Every row gives one point. Two turns around zero, p and q, are shown by what they do to some points. Where does a point land after both, in the order given? Backwards means that the second turn is done in reverse. Each puzzle has new turns, and all numbers are rounded.
(in the rows, 128 means zero)

Turn p:
[100 116 111] -> [ 94 119 131]
[139 130 180] -> [163 144 165]
[131 114  92] -> [112 103 103]
[106 125  91] -> [ 91 119 108]
[132  80 112] -> [120  78 133]
[160 203 182] -> [188 206 128]
Turn q:
[174 107  97] -> [174  91 120]
[147 157 119] -> [157 148 133]
[146 117  80] -> [163 109  93]
[140 112 178] -> [108 111 175]
[ 54 116 172] -> [ 43 144 129]
[106 160 122] -> [123 165 117]
Where do these land?
p, then q: [100 170 189] -> [134 189 178]
q, then p backwards: [129 155 105] -> [146 158 133]
q, then p backwards: [165 110  99] -> [174 107 128]
q, then p backwards: [117  76 119] -> [129  94  87]

Turn p:
[141 165 158] -> [165 157 143]
[128 109  88] -> [104 111  95]
[170  94 167] -> [168  80 152]
[ 72 144 100] -> [ 75 165 123]
Turn q:
[155  96 147] -> [145  86 134]
[158 140 193] -> [137 102 195]
[ 51 137  97] -> [ 66 167  88]
[138 123  97] -> [147 135 102]
[139 144 107] -> [146 149 121]
Where do these land?
q, then p: [140  89 144] -> [114  87 131]
p, then q backwards: [120  97 121] -> [115 106 148]
q, then p: [153  97 150] -> [129  83 137]
p, then q: [137 172 155] -> [160 146 165]
q, then p: [149 139  56] -> [155 145  59]
q, then p: [ 69 175 142] -> [108 194 162]

Turn p:
[149  99 139  73] -> [115  78 138  88]
[101 177 151 144] -> [127 171 168 150]
[112  91 119  76] -> [ 83  81 124 113]
[109 138 151 178] -> [154 149 139 176]
[168 136  80 168] -> [160 162  72 114]
Turn q:
[118 172 104  98] -> [131 157  93  90]
[109 116 165 164] -> [116 141 175 154]
[122 110 117 120] -> [114 116 116 135]
[103 145 191  74] -> [ 88 133 169  61]
[122  95  91 186] -> [134 129 113 203]
[193 131  99 127] -> [185  94 102 126]
Where do these land?
q, then p: [157 132 148 160] -> [172 117 140 120]
q, then p backwards: [140  98 161 166] -> [102 124 181 134]
q, then p: [109 153 115 104] -> [ 95 146 129 110]
p, then q: [115 139 168  39] -> [ 51 111 180  98]
q, then p: [119 119 129 172] -> [162 149 133 150]
q, then p: [128 127  47 127] -> [117 164  57 120]

Turn p:
[109 157  98 126] -> [107 156 105 109]
[103  91 185 165] -> [114 109 165 197]
[135  75 147 172] -> [148 102 126 192]
[133 147  98  74] -> [120 121 115  65]
[160 170 113 104] -> [151 153 130  79]
Turn q:
[121 103 121  99] -> [142  92 125 119]
[167 100 139 124] -> [173 128 141 145]
[ 85 208 144 170] -> [ 43 182 136 115]
[167 160 112 117] -> [153 164 121  97]
[140  87 145  82] -> [167  83 153 121]
[ 88 111 107 177] -> [ 89 121  92 171]
Where do these land?
q, then p: [130  84 124 104] -> [160  95 117 146]
q, then p: [ 71 195 101 152] -> [ 42 144 104 100]
p, then q: [173 104 115 119] -> [181 128 120 133]
q, then p backwards: [163 102 160  95] -> [177 121 167 120]
q, then p: [139 105 162 167] -> [140 160 143 171]
p, then q backwards: [ 92 178 107 130] -> [119 187 119 153]

Turn p:
[131 144 139 159 116 124] -> [142 127 140 152 104 124]
[109 107 110 140 104 155] -> [119 125 107 132 112 170]
[139 113 140 130 100 112] -> [128  92 133 124 113 126]
[104 165  81 104  95 166] -> [141 171  84  91  91 151]
[114 144 157 111 173 112] -> [105 154 160 126 152  96]
[138 160 150 123 121 168] -> [157 155 158 110 115 146]
[137  81 145 137 142  92] -> [103  82 137 149 155 116]
[151 112 103 121 174  94] -> [127 119 105 141 180  93]
Turn q:
[138 107 133 111 110  95] -> [145 107 142 107 117 100]
[110 115 131 145  93 104] -> [118  95 139 136  96 115]
[141 133  92 127 152 138] -> [134 146  87 123 139 130]
[ 84 180 136 125 120 157] -> [ 69 161 143 136 117 155]
[159 138 160  90  96 172] -> [158 163 173 103 112 167]
[ 97 114 128 109 130 152] -> [107 115 130 106 137 158]
[140 104 116 176 152  95] -> [146  97  98 167 142  97]
[155 134 128 142 171 111] -> [146 142 112 148 163 102]
Where do these land?
q, then p: [120  78 148 163 115 103] -> [115  72 133 155 149 150]
p, then q: [144 138 147 135 110 152] -> [154 139 152 129 122 144]
q, then p: [132 114  31 131 107 114] -> [136 106  37  96 109 128]
p, then q: [134 136 140 112 175 185] -> [121 187 142 140 171 143]
p, then q: [107 138 134 129 103 110] -> [117 111 140 119  98 124]
q, then p: [133 147 144 139 143 113] -> [125 133 139 152 124 107]
q, then p backwards: [139 134 144 105 113 106] -> [135 153 154 113 127 119]
q, then p: [116 139 134 111 158 142] -> [118 164 134 127 143 123]

Turn p:
[128 118 160 100 127 116 101 147] -> [ 96 103 155 132 149 119 141 135]
[117 135 114 134 139 146 145 115] -> [132 140 106 117 117 146 120 124]
[149 116 117 121 130 115 115 111] -> [142 113 125 118 138 106 131 111]
[147 138 129 126 123 113 116 132] -> [140 129 144 125 140 114 139 130]
[124 117 158 113 113 134 132 150] -> [103 112 154 141 115 135 134 136]
[148 124 113 153 151 113 127 107] -> [162 130 109 134 148 125 127 106]
[125 129 125 138 101 146 133 140] -> [132 132 140 131 104 128 112 146]
[129 122 126 126 131  90 124 112] -> [127 134 120 138 143 101 142 107]
[125 149 144 128 140 155 131 114] -> [123 140 136 109 132 160 118 120]
[114 132 101 135 127 139 153 143] -> [135 139 103 130 103 137 131 149]
[101 127 121 136 125 141 131 137] -> [116 136 114 134 119 135 113 145]
Turn q:
[129 135 127 136 136 114 125 126] -> [127 129 139 127 137 115 129 131]
[132 138 106 133 118 124 118 121] -> [130 134 115 124 128 107 118 139]
[145 124 133 127 158 132 134 128] -> [135 117 130 138 152 134 148 126]
[147 118 137 111 116 128 139 109] -> [131 106 118 113 113 132 147 131]
[139 132 127 134 114 133 156 127] -> [139 140 125 124 111 133 149 140]
[144 134 134 124 122 120 129 138] -> [138 126 133 111 133 134 129 138]
[122 128 135 137 117 120 118 136] -> [131 130 141 125 122 127 112 130]
[134 132 141 138 139 147 119 122] -> [148 123 127 138 134 127 129 110]
[146 131 124 121 139 143 120 144] -> [142 127 115 128 150 142 125 130]
[ 31 129 127 109 128 122 120 128] -> [ 56 158 141 140 109 129  95  82]
[138 107 119 138 120 126 130 131] -> [132 119 127 140 120 131 125 150]
Where do these land?
p, then q backwards: [129  97 124 125 140 137 147 125] -> [129 106 135 115 121 150 123 111]
p, then q: [125 132 144  98 117 139 125 136] -> [111 129 137 124 111 151 124 111]
p, then q: [140 138 114 138 143 110 129 119] -> [133 128 120 124 144 116 151 139]
q, then p: [114 131 133 113 128 134 121 157] -> [119 127 128 104 141 142 111 134]
p, then q backwards: [137 142 122 139  96 114 131 134] -> [125 141 126 163 118 119 137 125]
p, then q: [104 106 167 116 109 140 137 150] -> [126 139 151 151  92 139 100 108]
q, then p: [116 124 128 134 150 147 157 124] -> [143 155 121 135 112 149 120 119]
p, then q: [117 146 108 131 106 115 110 123] -> [119 137 143 100 150 119 120 134]
p, then q: [137 141 123 136 124 100 114 109] -> [125 123 141 113 148 106 148 127]
p, then q: [146 127 117 140 152 137 123 120] -> [136 110 106 135 144 129 138 135]
q, then p: [143 123 129 138 143 136 114 111] -> [146 116 118 144 133 122 131 113]

Turn p:
[179 137 151 154  94 193 155 178] -> [193 159 134 170 107 197 144 142]
[142 118  98 125 151  91 143  90] -> [114 101 113 138 152  95 126  85]
[160 111 174 172  58 141 152 140] -> [131 130 152 181  69 183 164 125]
[112 161 104 128 170 101  71 153] -> [130 162 134 110 138  65  80 148]
[ 65 123 102 134 180 120 129 120] -> [ 90 119 111 117 183  96 116 165]
[ 79 125  75  99 119 118 133 134] -> [108 115  65 100 129 108 121 151]
[101 182 151  87 176  95 123 171] -> [148 174 141  78 149  65 156 155]
[153  65 134 117 128 133 105 103] -> [134  64 154 126 118 142 103 112]
[162 130 163 135  76 160 139  65] -> [107 128 150 131 106 201 141  70]
Turn q:
[124 120 106  73 109 107 122 145] -> [132 113 113  70 130 129 126 157]
[149 180 170  65 144  97 111  94] -> [139 194 150  66 161  92 130 113]
[128  74 153 170 106 119 183 132] -> [130  64 158 152  95 127 159  92]
[ 90 126 148 142 151  95 118 151] -> [ 94 116 165 139 150 113 134 156]
[156  98 102 127 165 184 137 167] -> [172 115 108 158 145 192 146 146]
[190 104  85 164  99 178 113 169] -> [191 116 100 169  73 173 105 154]
[129 112 103 142 104 109  89  76] -> [127 114 106 128 125  93  65 109]
[ 78 172 171  97 156 167  94 136] -> [ 76 190 153 114 166 171 122 134]
[107 165 114 172 118  96 185  82] -> [ 90 129 100 156 107  63 165  91]
Where do these land?
p, then q: [173 121 140 137  85 106 120 110] -> [117 123 128 127  91 116 101  77]
p, then q: [143 124 110 138 206 210 120 143] -> [189 173 150 171 186 160 115 160]
q, then p backwards: [113  88 115 114 175 223 179 161] -> [141 104 139 137  99 205 220  97]
p, then q: [104 154 133 109  76 114 100 102] -> [ 80 137 104  79 109 135 114 121]
q, then p backwards: [117 129 129 153 123  87 135  76] -> [138 128 105 132 149  68 116 107]
q, then p: [123 110 176 118 193 182 141 162] -> [151 148 164 143 200 184 147 140]
p, then q: [109 106 115 139  95  82  95 147] -> [101  92 140 109  87 109 104 154]
q, then p: [137 142 108  87 114  72 127 118] -> [151 111 110  95 109  75 145 115]
p, then q: [133 178 126 158  84  76 136 133] -> [ 81 143 104 131  81  76 138 119]
